Rows are points. Each copy is the shape, with its points in the same order, stretched, turned, moved and blurred by noise. Is it also mirrored, or only turned?

Shape, 8 rows:
0:  82 -23 -37
1:  33 -14  -6
2: -38  -5 -23
3: -39  -6  -3
4: -15 -20 -31
5: -29   5 -27
6:   4  37   8
7:  -7  95  -1
Copy 1:
0:  87  14 -38
1:  36  -3  -8
2: -20  32  -8
3: -26  17   4
4:  -4  24 -29
5: -12  40  -5
6:   5  20  46
7:   1  62  87
Copy 1 is: only turned
Copy 2, 8 rows:
0:  70  47 -39
1:  23  14 -14
2: -38 -11 -37
3: -37 -25 -22
4: -10  -2 -47
5: -41   5 -40
6: -31  26  16
7: -68  56  29
Copy 2 is: only turned
Copy 3 (8 x 3):
0:  41 -14 -57
1:  10   7 -25
2: -38 -26  11
3: -40  -3  23
4: -24 -26   0
5: -19 -36  16
6:  21   3  29
7:  64 -39  64
Copy 3 is: mirrored

Shape, 10 rows:
0:  27 -12  54  -7
1:  32  -5  49  -8
2: -81  10  34 -28
3: -64 -10  34  13
4:  28  26  41  -1
5:  31  -1  19 -21
6:  39 -15 -29   9
7:  28  37  14   2
8:  46  -5 -34 -10
9: -37 -14  22  -6
Copy 1:
0:  15 -50  20 -27
1:  14 -34  33 -35
2: -46 -19  34  64
3:   2 -31  10  61
4:  12 -13  46 -25
5:   6 -17   6 -33
6:  31  24 -35 -24
7:  22  10  40 -20
8:  10  38 -30 -25
9:  -7 -25   6  30
Copy 1 is: only turned
Copy 2, 10 rows:
0:  60  14 -10 -28
1:  63  23  -8 -22
2: -36  -1 -38 -77
3: -24 -20 -49 -35
4:  43  51 -15 -20
5:  44  27  20 -27
6:  19  14  45  22
7:  26  61  -1  -4
8:  20  28  63  12
9:  -6 -14 -14 -39
Copy 2 is: mirrored
Copy 3, 10 rows:
0:  33 -58  21   8
1:  37 -52  17   5
2:   0  29  95  12
3: -14  -7  68  45
4:  59 -23  18  15
5:  31 -23   9 -17
6:   0 -14 -29  -6
7:  55   2   7  14
8:  10   2 -28 -26
9: -10  -7  50  12
Copy 3 is: only turned
Copy 4, 10 rows:
0:  11  39  40 -41
1:  13  46  37 -34
2: -95   4  19  16
3: -61 -18  46  33
4:   4  58  15  -8
5:   8  26  11 -39
6:  37 -15 -11 -23
7:   7  36  -9  -1
8:  37   2 -23 -28
9: -46  -9  27   0
Copy 4 is: only turned

Shape, 14 rows:
0:  55  37 -22 -40 -10   3 -12  45
1: -36  15  35  29 -11  48  -9 -41
2: -14  20  14  54  -2  19 -59 -58
3:  26   5  -2 -47 -19 -40 -19   8
4:   3   8  21  22  36  31 -28 -66
5:  47 -16  -2 -22  16   6  29 -14
6: -24  47  61  21  -9   2 -25 -53
7:  21   0   6  12  27  -5  14  28
8:  34  45 -35 -19 -20 -13  25  -4
9: -27  25  33  51   4   2 -35 -40
10:  72  -8  -3  -6 -43  -7  13  18
11: -17  28  23  45  20  -1 -39 -53
12:  13 -43 -42 -29   7  15  16  12
13:  18 -27 -32   5   5  -8  37  -6
Copy 1 (14 x 8):
0:  65  12  25   2  32 -17 -44 -12
1: -36  24  19 -27 -16  27  39 -35
2:  -4  29 -39  -4 -20  34  38 -37
3:  14   9 -12 -17  21 -47 -43 -42
4: -31   8 -17  11  27  10  51 -51
5:  -8 -23  27  32  40 -37  -4 -43
6: -14  46 -14 -44 -22  -5  49 -56
7:   4 -20  -2   1   1 -39   4   8
8:  24  28  21  40  15 -39 -30 -28
9: -21  35 -42 -24 -25   1  46 -19
10:  41 -30  30  14 -16 -16 -31 -43
11: -22  33 -49  -3  -6  -3  46 -29
12: -24 -27  18  25  34 -17 -49  -9
13: -27 -22   5  43  10 -41 -18 -16
Copy 1 is: mirrored
Copy 2 (14 x 8):
0:  36 -34 -35 -73  -6 -11  39  28
1:  -3  44  15   9   6  47  -2 -37
2:  24  68 -20  14 -35  16 -23 -32
3:   1 -29  -8 -46 -43 -44  25  15
4:  25  44  -3 -10  17 -13 -18 -61
5:  32 -48   2 -30  15 -28  24 -26
6:  -4  76  33   9  -8  -3  16   1
7:  14 -27 -23  -6  30 -17  11  20
8:  37 -14 -41 -34 -29 -19  73   7
9:   0  70  -2  22  -9   8  -8 -19
10:  65 -57  -3 -35 -20  -2  28  17
11:  12  65 -10  17 -14 -12  -3 -17
12:  -7 -80 -35 -35  -3  -8  17 -28
13:  12 -54 -30   4  -5 -18  30 -18
Copy 2 is: only turned
Copy 3, 14 rows:
0:  78 -16  -4 -22  28 -40 -56   7
1:   6   9  11  35 -47  42  11 -51
2:   9 -41  19  41 -21   6  27 -80
3:  24 -28  -1 -14  -9 -65 -57   2
4:  -3 -35  17   2   1  24  10 -73
5:  22 -26 -11 -43   5 -12   7   1
6: -14  23  49  19 -35   0  -6 -66
7:  19  -8   3   9  21 -26  10  22
8:  47  14 -19 -13  13 -52  -5 -17
9:  -7  -7  23  48 -24  -2  18 -67
10:  74 -30  -9 -13 -25 -53  -2  10
11: -19 -21  21  27   2   0  24 -72
12:  22 -46 -60 -21   1  -6 -16  27
13:   7 -25 -39 -15  -2 -21  22  12
Copy 3 is: only turned
Copy 4 (14 x 8):
0: -29  70 -51 -30  -1  19 -29  21
1: -28 -42  -9  48 -14  46  24  14
2:   7 -19  11  75   1  63  25 -27
3: -17  32   0 -52  -4  41 -10  -7
4: -39   3  17  54  28  46  47 -14
5: -53  50   9 -25   1  -6  33   9
6:  -9 -32  15  26   0  95  37  24
7:  -9  26  -5 -11  26  -9  13  40
8: -15  48 -44 -40 -19  27  36   5
9:  19 -31  12  48   9  61  30   6
10: -15  70   1 -30 -52  -3   2  22
11:   8 -20  17  48  24  60  43 -10
12: -41  22 -24 -23   0 -33   1 -23
13: -14  23  -5 -23  -9 -29  40  -8
Copy 4 is: mirrored

Shape (15 x 9):
0:  11  10  39 -11   9  27  -4 -92  20
1: -52 -30   1  38   8  -8  -1  25  17
2: -15   1  58  -2   8 -25  18 -19  -3
3:  24 -42  17  20  -5  77 -35 -23  -7
4: -21 -34 -40  47  27 -22  37   9 -81
5: -48  22  -1  83   5 -50  -6 -63 -30
6:  20  -6  -8 -39 -15  67   4 -12  21
7:  19  63  58 -44  -1  25   5 -53  -1
8: -24  28  41 -31 -19  -8  41 -59 -17
9:  -3 -53   8  17 -51  64 -64  24   5
10: -11 -82 -12   8 -17 -17 -58  30  -8
11:  33 -64  -6  29 -20   9  -9  42  17
12: -23 -65 -27  24  -7  19 -14 -27 -12
13: -45 -35  33  17  24 -10  37  -2 -37
14:  46   0  43 -15 -67  79   2 -71  24
Copy 1, 15 rows:
0:  39  12  36 -38  22  13 -37 -53  70
1: -53 -37  -3  53   7  16  16   3   6
2:  26  -5  20  27  26 -13  -8 -34  12
3: -15 -21  39 -34  22  45 -75  -7   3
4: -12  -7 -81  36  52  33  -4   2 -51
5:   4  18 -68  74   1  50 -17 -46  30
6:  -5   7  54 -67   1  -6 -21  19  22
7:  68  48  68 -37  24 -14 -26 -19  52
8:  42  45  21 -15  13 -18   9 -60  19
9: -57 -13  43  -8 -11  10 -65  20 -19
10: -72 -62 -18  25   7 -28 -45   1  -7
11: -27 -78   0   5  -6  -4 -28  28 -32
12: -58 -18 -19  -6  10  26 -34 -37 -10
13: -13  -8 -14  39  59  19   5 -28 -23
14:  44  24  86 -81 -29  21 -51 -36  12
Copy 1 is: only turned
Copy 2, 15 rows:
0:  -2 -28  56 -25  32  36 -13 -19  12
1: -35  33  -5  61   7 -16 -20  14  52
2: -33 -26  36  26  29 -10  22  24   6
3: -12 -23   5  25  -5  65 -80   9  13
4: -92  27 -32  63  23 -18 -15 -42 -26
5: -57  64  62  69  46  11  17 -47   4
6:  12 -18 -25 -27 -13  38 -37  12  15
7:  -6 -22  41 -48  35  45  22  29 -21
8: -38 -17  43 -21   6   9  49  -5  -5
9:   7  -2   0  48 -52  41 -81  45  30
10: -11  10  14  72 -39 -42 -78  18   8
11:  18 -24 -37  75  -6  -3 -56  19  13
12: -40   8   4  46 -24  -2 -60 -32  21
13: -84 -14   9  41  16 -17   4   6  22
14:  37 -55  18 -14 -25  88 -15  -1  11
Copy 2 is: only turned
Copy 3:
0:  22  52  51 -14   2   9 -63 -77  34
1: -67 -21   4  -5  14 -28  21 -10  14
2: -12  39  59 -38   2 -34 -14  -1   0
3:  18 -25   1  39  13  57 -54 -50   7
4: -28  31 -15  -6  -6 -10  86 -37 -70
5: -57  47  44  34  -5 -75  15 -86 -41
6:  14  19 -26 -11 -13  67 -47 -20  37
7:  23  95  44 -16   4   6 -80 -14  13
8: -20  85  66 -46 -12  14 -23 -22  -5
9: -34 -73 -14  37   7  52 -60 -16  -2
10: -44 -71 -27 -35  13 -12 -19 -27 -28
11:   8 -66 -19  -2 -32  -1   2   1  -3
12: -33 -30 -11  -7  -3  28   8 -75  -8
13: -32  21  48 -31  24  -4  43  -4 -18
14:  32  13  49  23 -49  84 -93 -46  33
Copy 3 is: only turned

Shape (15 x 11):
0:   3  -3 -39   5 -23  25   8  57  33  21  -5
1: -11 -30 -76  29 -30   7   4   8  14 -21   2
2: -31   3  37 -33 -19  -9  36 -91   0  26  -3
3:  23 -31  31  16   2  15  -8  -1  19  59  38
4:  27 -50 -23  16 -43  13  20  46 -12 -17 -11
5: -55 -15  18  21 -26  26  -4  48   1 -25 -35
6: -11  47  40   0  -7 -19   5 -29  91   6 -11
7: -14 -27  50 -35  63  61 -23 -30 -21  28  -1
8:   7  28  28  17  16 -33 -12 -81  21   5   2
9:  -5 -46 -42   4 -24 -44 -33  48  -7  10  18
10:  10   6  16   5  -6 -17  31  -9  35  -6 -40
11:  16 -38 -24 -10 -32 -28   6  38  39 -38  50
12:   0  15   1 -18  38 -48  23 -45  -8  27  26
13:  45 -16  -8 -39  -5   8 -55   5   9  43   9
14:  10  -1   0   8 -50  48   2  71 -28 -18  28
Copy 1:
0: -21   2  -1  -6 -34 -13  38  41  48  16  13
1: -56 -28 -40 -10 -10  -1  31  10  23   5  36
2: -11  16  10 -25  12  38 -41 -44  -8  37 -49
3:  17   8  15   4   7  11 -25 -20  59  56  21
4: -20 -52 -11  14 -22 -31  36  23  13  44  14
5: -55 -15  38  39 -10 -14  -2  44  26  16 -18
6:  -7  72  32  24 -16   7  13 -38  39   1 -45
7:  28 -46  50  -3  27  51 -63   0  68  17 -33
8:   1  31 -28  24  25  37 -36 -55  34  10 -31
9: -22 -16 -46  -9  25 -55 -14  28  37  10  49
10: -12  10   5  21  -7  -6  39 -10  27  30 -54
11:   1 -15 -10  -3  10 -46  33 -12  -3 -12  63
12:  26  21 -38 -19  52  30 -22 -10  14   9  -6
13:  29 -21 -21 -18 -18 -19 -43  -8  77   9   8
14:   2 -31   4  27 -35  -8  -8  51   0  11  47
Copy 1 is: only turned
Copy 2:
0:   8  -1 -48 -31 -13  33  13  44 -24 -17  10
1:  -3   1 -60 -40  13   3  34  37 -36  57  11
2:   8 -34  62 -22 -68 -35 -26 -35   9  60  25
3:  59   9  22  34 -24  14   7  18  -6  -9  34
4:  33 -16 -35 -28  11  10  67  28 -57  -4 -11
5: -15  32  16 -31 -40  21  21  33 -66  -1 -33
6: -11  33  25 -23 -83 -19   1  19  50 -11  28
7:  40  29  63  15 -10  28 -57 -27  11  10 -31
8:  -3   8  11  30 -51 -57   3 -15  33  37  20
9:  20  -6 -34  -5  47 -17  20  67 -65   1  22
10:  -5 -11  -5 -21 -53 -14  41  25  25   3 -15
11:  13  18   1 -47  38   8  61  43 -36 -12  42
12: -18 -39  15  26 -13 -27  -5   3  19  36  26
13:  71   5 -25   1  29 -20 -43   1  -1 -32  20
14:  14   9 -17 -13  -4  28  37 -13 -86 -39  15
Copy 2 is: mirrored
Copy 3, 15 rows:
0:  21  30 -12  -7 -42  -7 -12  49  58   1 -19
1: -12 -46 -45  16 -20 -33 -27  46  48  25 -24
2: -46 -30 -15 -25 -12  56 -25 -62 -60 -33 -13
3:  20  44  10 -59  17   1 -35   4 -10  50   4
4:  47 -20   1  27 -30 -21 -74  28  49   4  -3
5: -10 -20  42  29  -8  20 -18  77   7 -25 -12
6: -87  43  37 -21 -21  -1  40 -35  15  -7  -5
7:  45 -23  35 -41  73  95  -5   5 -34   7 -29
8: -64   0   4 -11  41 -18  18 -59 -29   7 -10
9:  24  -2 -19 -26   7 -74 -56  59  23  -9 -47
10: -24   7  24  20 -32  -7   0 -40   6 -12 -19
11:  13 -31  10 -38 -29 -66 -43  24  76  -1   6
12:   6  -9 -17 -46   3 -33  24 -59 -44 -24 -21
13:  32  42 -12 -40  45   4 -57   6  43  -9 -42
14:  58   6  14   9 -12  -2 -54  71  64 -31  45
Copy 3 is: only turned

Shape:
0:   7   5  31 -44 -27  -2 -11 -12 -28  -4  -6  21
1:  -6  15 -10   9  -4 -34  -8 -19  66  24 -52  15
2: -28 -12   9  17 -13   5   7   5   0  21  -6  11
3:  -1  10 -13  -8  13 -12  -8  -6  18 -13  -3  22
4: -20   8  28 -13  -5   8  10  -3  13   9  -4 -57
5: -15  11  55  16  18  -5  -2   1 -25  -3  10  18
6:  -7  -5 -12   8 -25  -8   6 -48  80  31   2  16
7: -11  10  19  20 -22   1  -9 -34  -2  -9  -9  -8
8:  16  16  40  14  -1   8  12 -11 -28  -6   1 -14
9: -21 -16 -17  -8  17   3  14 -43 -28  -9 -24  13
10: -15  -5 -11  15  13 -25  11 -12 -24   9 -10  -9
11:  58  -6 -13  12   9   9   4   2 -25  12   5  13
12:   4 -12  29   3 -16  -6  13  -7  43  -9  -6  14
13:  -6  -3  -8  15 -23   1  33 -13 -29  -4 -12  -4
14:  -5   1 -16  18 -17   7  -5  -3  40   5   4  19
15: -14  20 -11   5  -7 -17  27   0  14  17   3  22
16:   3 -18 -19   2 -15 -31  11   2  -5   8   8 -16
Copy 1:
0:  31 -13  32  35  12  -4  15   7 -18 -20  19 -11
1: -17  16 -25  23   1 -93  13  -1   5 -24   2  19
2:  17 -19   8   9   1 -24  -1  13   4 -14 -16  23
3: -11   8   8  18  12 -21  -9   1  11 -14  23  10
4:  19 -18 -24 -10 -13 -16 -27   7 -25   9  -9 -27
5:  34   4  -3  19   4  18 -16  15  10 -28   9  30
6: -16 -10 -20 -16  14 -68  37  41   2  -5   3   3
7:   3 -23 -12   7   8 -10  -3  -6 -23 -35   1   7
8:  22   0 -21  11   7  31  -7  -6  -7 -35  -3  -5
9: -16 -30   7  49   0 -12  -5  -6  15  -3   6  29
10:  -2   3  -5  31   4  -4  -4  -9  -4   2 -14  36
11:  16  15   6   1  19  40  36 -14  32 -17  -6  -6
12:   3   1  -2   1 -19 -33  13  30  -1 -25  13   1
13:  -1 -12   8  25  -1   0  -4   4 -13 -30 -24  16
14: -11  -6  12 -17   9 -30   9   8   9 -19  -1   3
15: -10  25   1  17  23 -28  -1  30   7 -14 -13  22
16:   5  10  13   4   0  -7  11   0 -26   9 -13  13
Copy 1 is: mirrored
Copy 2 (17 x 12):
0: -18 -13 -10   9  11  34 -27  17 -43 -14  36 -11
1:   6  31 -21  53   3  30  43  59  20 -33 -31 -27
2:  17 -13  -7   6  13   9  -4  51 -12  15 -13  -9
3:  -4  12 -10 -11  17  40  19  -3  10  -7   5   8
4:  19  33  28   6  24 -38  -9  15 -24   2  20  -1
5:  30 -17  21 -16   4  42 -27  31 -25 -16  21  47
6: -26  46  10  31  14  16  60  66 -32  16 -52 -25
7:  25   2  16  29  -1  12   1   8 -49  -9 -17 -13
8:  16 -14  33 -10 -14 -10 -21  -4 -36 -24   6   6
9:   9 -22 -36  -1  39   0  -8 -12 -61 -37 -23  17
10:  33 -22 -23  -2   3 -10  12   1 -26 -24  -1  13
11: -25 -26  -6 -29 -43 -21  -3 -27   8  -4  -8  -8
12: -25  -3  30  32  22  19  21  33  -7   8  -6   6
13:  15 -39   0   4  12 -20   5   0 -40 -14 -16 -29
14:  -8  17   6   6   7  25  30  29  11  30 -27 -26
15:   8  -1   2 -23  19  29  33  44  -5 -10  -6 -19
16:   3 -21 -13   9  -1 -24  33  -3  -8  14  17  -7
Copy 2 is: only turned
Copy 3, 17 rows:
0: -28  18  19  34 -12  22  12  62  -9  45 -14  15
1:  16 -34 -41 -39 -31  29  75   5 -30   8  51  -4
2:   4  -1  12   2 -11 -33  24  15 -10 -11  -2 -25
3:   2  -2 -14  10 -18  18  17   6  13   9  36  16
4:  13  -5  11  -2   8  -1 -18  -2  -5  -8 -55   5
5: -11   4  21  36 -43  -3   2   4  22   2 -33  -3
6:  12 -29 -34 -39  -7   6  95  16 -29 -47  46  12
7: -16   8   7  -7   9   8  22   9  -6   0 -12 -22
8: -23 -10  20   3 -12  15 -20  11  10  -8 -41   1
9: -28  26 -27  18  13  -5 -13   3 -23 -14  35  -3
10:  -7  10 -25  -3 -16  -7 -13   8  13 -11  -8 -22
11: -26 -18  15 -19 -23  14 -18  35  11  -7  19  28
12:  -4 -34   9  -1 -14 -10  46   3  -8  -3   5  27
13: -20  -4  -7  -3  15 -11 -12  25  -3 -18 -10 -34
14:  12 -15   0 -18   3 -10  46  11  -4 -17  34  -4
15:  13 -23 -28   6 -23   7  31  27   1 -30  14 -14
16:   3  -6 -14 -20  -9 -11  -6  30  17   5 -15   3
Copy 3 is: only turned
Copy 4 (17 x 12):
0: -27 -31 -14  37  -5 -61  27 -25 -12  -2   9 -19
1:  60 -17 -18 -11  -1   4  28  -1   1  25  49 -16
2: -19 -16  -9  -7   7  26  18  10  -4  13 -12   0
3:  14 -15 -10  13  11 -21   0  -4   5  -6  16   6
4:   0  -8 -33  12 -39  -4 -15  15 -15  -8   8 -12
5: -46   7  -1   0  -9 -26  24  -5  -2   0  10  24
6:  82 -24 -14  28 -26  15  19 -11   9  23  -4 -22
7:   3  -9  -8   1 -30  -6  15 -25  -3 -14   5 -17
8: -15   8 -11  -1 -33 -33   8 -11   0 -19  -8 -12
9:  -9  -7 -36  -4  39  30  17 -23  -5 -23 -30  -6
10: -13  13 -18 -18  31  25   1 -10  -5   5 -12  -9
11:  16  12   4   4  10 -25  10   8   4 -22 -33 -20
12:  21 -25 -14  20 -27 -19  17   5  34  14  11 -17
13:  -8 -14 -24 -13  11  14  -1 -16  10  -3 -42 -38
14:  32 -25   3   7  -9  -1   3   0   9   3  -5  -6
15:  15 -16 -14  -6  10 -10  -6  -8   9  25 -20  -2
16:   3   1  -9  16  15   9 -15   5  10  19 -11 -33
Copy 4 is: only turned

Shape:
0:   6   3   5 -10  -2  19 -11  -2 -18  -1  -5  12
1:  -7 -18   8 -12  -8  12   2  -7 -16   7  -8  13
2:   0   8   9  -4 -12 -15 -15  -8  -7  -2  -1  17
3: -10 -14  -9  -1   0  -1   2  21 -15   7  -8  16
4:  -5  -6   7 -11 -20  18  36  12 -16  -9  -9   8
5:  -3  -2 -10  51  -2  14 -16  -9 -23  -3  -5   1
6: -57   3   2  13  -4 -23  -7  -4 -10   2  -2   2
7:   1  27   7   4  -4   3 -13   2  34   4  -7  14
8:   6  -2  11  -6   3  -4 -17  -8  22 -95   5   7
9:  12   7  18  -1   6   7  20  -8   9   5  -5  12
10:  14 -20   4   0   1 -11  31  -5  -5  -6  -1  16
11:  13 -16  17  30  -2  12 -15  -5 -14  -4  -8   1
12:  10  -6  -2 -12  -3  13 -10  -6 -15  -2 -10  -3
13:   7  -4   6  -8  -2  16 -14  18  -7   7  22   9
14:  -3 -19   6  -4   7  14 -15  12 -10  -1 -10  17
15:  16  -5  16 -11   3   7   3  39 -19  -6  -3  11
16: -12  -5   0  19 -28  10 -12   5  -9   8  -6  -2
17:   0 -15   2  -6   4  -6  -8   8 -14  -7  -2 -10
Copy 1:
0:  22  13 -20   7   3   0  17   0 -15  27  -7  -8
1:  -2   4 -28   8   6   4  23  11  -1  27  -6  -9
2:  21 -14 -19   9   4  -7 -14  12  -6  13  -7  -3
3:   1   5  -3   6  -1   4  18  -4  13  14  22 -27
4:  -6  35  -6  -3 -19   2  21   4  24  28 -25  -5
5:  32   6  21  35  39  29  -9 -17   0  51  28   8
6:  -5  -7  -8   9  31 -35 -16  -2  41  20  48  -3
7:  25  11  11  24  11 -26  -4  -4   3 -15   0  12
8:  26  75 -69  13 -35   8 -80 -33 -13 -14 -16  11
9:  15  16  -9   6  -3  17  17   9   8  -7 -22  19
10:   6   7 -16  -2 -10  40   3  16  12  -3 -21  -1
11:  15  -1  -1  21   8  35   1  -8 -19  38  15  20
12:  10  17 -17   0   3   8  -1   8 -21  23  -2  -7
13:  15 -11  -4  -4  -5  -9  23 -30 -12   6  -9 -17
14:   4  10 -21  19  -2   7  22 -11  -6  13  20 -15
15:   8  10  -6  -3 -37  17  30 -22 -10  11   9 -14
16:  -1  -8  21  25   9  -9  -3  -7   6  46  11   0
17:  -3   0 -14  -7 -11  11 -12  -4 -13  16  15 -15
Copy 1 is: mirrored
Copy 2, 18 rows:
0:  -5  -6   9  -5 -13  20   2  -8  -1  -9  19   9
1: -12  -2  16  15 -12  10  14 -18  20 -13   3  10
2: -14  -9  -9  -6  10   5  -1 -26   6  -3   4   0
3:  -5  -4  12  16 -16  12   2  -6  14   3 -29  13
4: -22  -4  39  36   1  19  -4   2  -3   7 -17   6
5:  15 -14   8  -1 -28   3   4 -36 -23 -25 -23 -21
6:  -6 -22 -15  38 -10 -15  21 -23  15  14 -27 -40
7: -23  -2 -19  -7   7 -27 -16  11 -18 -18  14 -12
8:  -1  61 -29  -8  46  40   1  24 -50  15  -8   2
9: -23  17   8  10   1  -9 -18 -19  -7  -9  16  -1
10: -21  30  21  13   7   6 -12 -33   5   5 -23  17
11:  16   4   6  -3  -3  11   1 -33  -2 -29  -1  -4
12:   5  -1  10 -12  -9   9  10  -7   0  -2  13  18
13:  -3   2   9 -20  -7  16 -11  15  16 -13   3 -13
14:   3   8   2   9 -16  21   8  -3  15 -16  -3  17
15:   6   4  17   7   5  39 -21   7  10   9  -4  18
16:  -1 -29  14   6  -4  -6  10  -6   4 -20 -20 -16
17:  15   7   3  -3   3  10   7  -8  12  14  -9   7
Copy 2 is: mirrored
Copy 3:
0:  19 -17 -13 -13 -12  -8   5   7  16   5 -19  -3
1:   9  -5 -21   2 -15  -1  23  -3   4  14 -12  -4
2:  -5 -15 -14 -22  -3   0  -7   0  32  14  -4 -18
3:  13  -9  -8  12  14   2   8 -17   4  19 -11   6
4:  17  24 -19   6  -3 -18  39 -17   4   2  -7  27
5:   7 -33   6 -12   7   2  -4 -18   1 -19 -44 -35
6:   4 -18 -21  -1   1  19 -30 -48   8  13   6 -21
7:   4   0  13   4 -15 -26 -25   3  29   2   5 -13
8: -27 -29  15 -65 -20 -49 -20 -32  25  15 -29  23
9:   8  10  16   5 -12  -8  19  -1  13  -4   6   4
10:  -8  10  11  -2   8   0  40  -9  -3  11  -2  13
11: -10 -28   1  -8  -9  -3  12  -3  17 -15 -38 -16
12:  10 -18 -11  -7 -12 -12  12  10   0   4 -10   5
13:   8   9  -7  -3 -14   0  -7  12  22  12 -33  13
14:   8 -27  -8   8  -7  -7   6  -7  14  18 -24  -1
15:  12  -9  -3   4   9  -5  13  -2  31   3 -19  33
16:  -5  -2 -27   2  -8  -9  -3 -10  14  -4 -27 -11
17:  -3 -22 -10  -8   0   6   0  -7   3   6  -9  18
Copy 3 is: only turned
